Each row is a point. Examples show where two turns around zero, p and q, send a point. Write where each new point lands after one turn and then the other. Backwards means that the second turn is done in reverse. Each puzzle has new turns, and all numbers are rounded.

Turn p:
[-.14, .39] -> [.40, .12]
[-.72, -.03] -> [.01, .72]
[.41, -.33] -> [-.35, -.39]
[.31, -.18] -> [-.20, -.30]
[.15, .16] -> [.15, -.16]
Turn q:
[.15, -.08] -> [.07, .16]
[.10, -.54] -> [.53, .14]
[-.08, .74] -> [-.73, -.13]
[-.17, -.12] -> [.13, -.16]
Where do these land?
q, then p: [-.14, -.06] -> [-.14, -.06]
q, then p backwards: [.29, -.29] -> [-.32, .25]
p, then q: [-.60, -.05] -> [-.60, -.06]
q, then p backwards: [.45, .40] -> [-.40, -.45]

Turn p:
[-.43, -.08, .17] -> [.15, .02, .45]
[.48, -.09, -.31] -> [-.28, -.20, -.47]
[-.05, .19, -.27] -> [-.27, .19, -.01]
[.00, -.01, .40] -> [.40, .00, .02]
Turn q:
[-.17, -.27, -.13] -> [.17, -.23, .20]
[.01, -.27, .02] -> [.26, -.07, .04]
[-.06, -.11, -.34] -> [-.02, -.36, .03]
[.36, .75, .28] -> [-.52, .55, -.45]
[.03, -.23, -.05] -> [.20, -.12, .01]
[-.17, .12, .21] -> [-.08, .23, .17]
Where do these land?
q, then p: [-.02, .48, -.12] -> [-.11, .15, .46]
q, then p: [-.11, .15, .13] -> [.09, .19, .09]
p, then q: [-.22, .03, -.40] -> [-.09, .17, .41]
q, then p: [.13, -.55, .37] -> [.06, .02, -.67]
q, then p: [.22, -.11, .01] -> [-.18, -.05, -.16]

Turn p:
[.15, -.75, -.05, .00] -> [-.11, -.64, .18, .36]
[.03, .41, .15, .13] -> [.19, .40, -.07, -.05]
[-.13, .12, .15, -.16] -> [.14, .02, -.01, -.24]
[-.19, .25, -.08, .12] -> [-.10, .29, .08, -.13]
[.15, -.03, -.18, -.09] -> [-.14, -.08, -.19, .07]
Turn q:
[-.08, -.17, .09, .37] -> [-.22, -.31, -.19, .01]
[-.18, .03, -.21, .39] -> [-.05, -.23, -.26, .33]
[-.07, .15, .13, -.35] -> [.09, .36, .02, -.16]
[.40, .06, -.17, -.44] -> [.27, .19, .52, -.05]
[-.01, .09, .13, -.01] -> [-.11, .11, -.02, -.03]
[-.14, .00, .14, .48] -> [-.35, -.22, -.28, .13]
[.07, -.15, -.10, -.45] -> [.36, .11, .20, -.24]
Where do these land?
p, then q backwards: [-.02, .20, .07, .07] -> [-.06, .11, .02, -.19]
q, then p: [-.02, -.15, .54, -.05] -> [-.09, -.16, -.07, -.53]
p, then q: [.20, .07, -.29, .36] -> [-.19, .01, -.33, .34]
p, then q backwards: [-.16, -.06, -.25, -.02] -> [.13, .00, .24, .13]
p, then q: [.02, -.04, .21, .27] -> [-.33, -.01, .10, .03]
p, then q: [-.02, -.01, -.27, -.62] -> [.65, -.08, -.07, -.14]
